Each point is reached from the start by the listed moves, each made 0, 1 or 2 times, or once backwards (-1), plus a little noise. Say if it took an odd or an even number of moves. Then give how often each move was made.

Moves:
(1): .33, -.29, -.05, .07
(2): .00, .14, .12, -.25
(3): -.01, -.28, .30, -.10
Start: -.05, .15, -.04, -.07
Points:
-.02, .55, -.22, -.24 => even (0, 1, -1)
.60, -.16, .10, -.45 => even (2, 2, 0)
-.37, .72, -.27, -.05 => even (-1, 0, -1)
-.42, .01, .74, -.59 => even (-1, 1, 2)

Moves:
(1): .18, .17, -.13, .01, .12, -.09
(2): -.01, -.02, -.19, .04, -.14, .10
(3): -.17, .20, .21, .13, -.07, .20
(4): .18, -.06, -.04, .12, .00, .14
(5): -.20, .04, -.02, .35, .24, .00
(6): .05, .03, -.07, -.16, .18, .24
Start: -.04, .05, -.07, .00, .02, -.10
Points:
-.44, -.09, -.03, .80, .38, .14 => even (-1, 0, 0, 1, 2, 0)
.47, -.52, -.14, -.09, -.44, -.17 => even (-1, 0, -1, 2, -1, -1)
-.39, .06, -.05, -.25, -.69, .25 => even (-1, 2, 1, -1, -1, 0)
-.24, .14, .48, .65, -.43, .43 => even (-1, 0, 2, 2, 0, -1)
.25, .48, -.34, .94, .12, .07 => even (2, 1, 1, 2, 1, -1)

Moves:
(1): .14, .14, -.03, .12, .00, .15, .00, .05, -.10
(2): -.07, -.08, .02, -.29, -.17, -.06, .13, .15, .09
(3): -.23, .16, .09, .08, .03, .11, -.04, -.05, .13
(4): .15, .01, -.02, -.16, .43, .21, -.06, -.15, -.12
(5): -.19, .13, .15, -.07, .00, -.07, .14, -.13, -.07
(6): .08, .09, .26, -.02, .06, -.04, -.09, .29, .12
(7): -.11, -.21, .04, .08, -.10, .00, .14, .03, .00
(8): .18, .07, .00, .19, .11, .04, .06, -.06, .13
(9): -.01, .08, .24, -.09, -.36, .14, -.06, -.18, -.11
Start: .02, .00, .05, .08, -.13, .08, .02, .04, .04
Points:
.86, .03, .65, .34, -.08, .72, .10, .61, .27 => even (2, 1, 0, 1, -1, 2, 2, 2, 1)
.92, .28, .60, .19, .78, .70, -.57, .05, .04 => even (0, -1, 0, 2, -1, 2, 0, 1, 1)
.41, .51, .92, -.65, .24, .36, -.04, -.66, -.35 => odd (-1, 0, -1, 2, 2, 1, -1, 1, 2)
-.51, .52, .59, .00, .22, -.05, .56, .33, .81 => even (0, 2, 2, 0, 2, 1, 0, 2, -1)
.64, -.22, .02, .79, -.87, .78, .09, -.49, -.53 => odd (2, -1, -1, 0, -1, -1, 2, 1, 2)
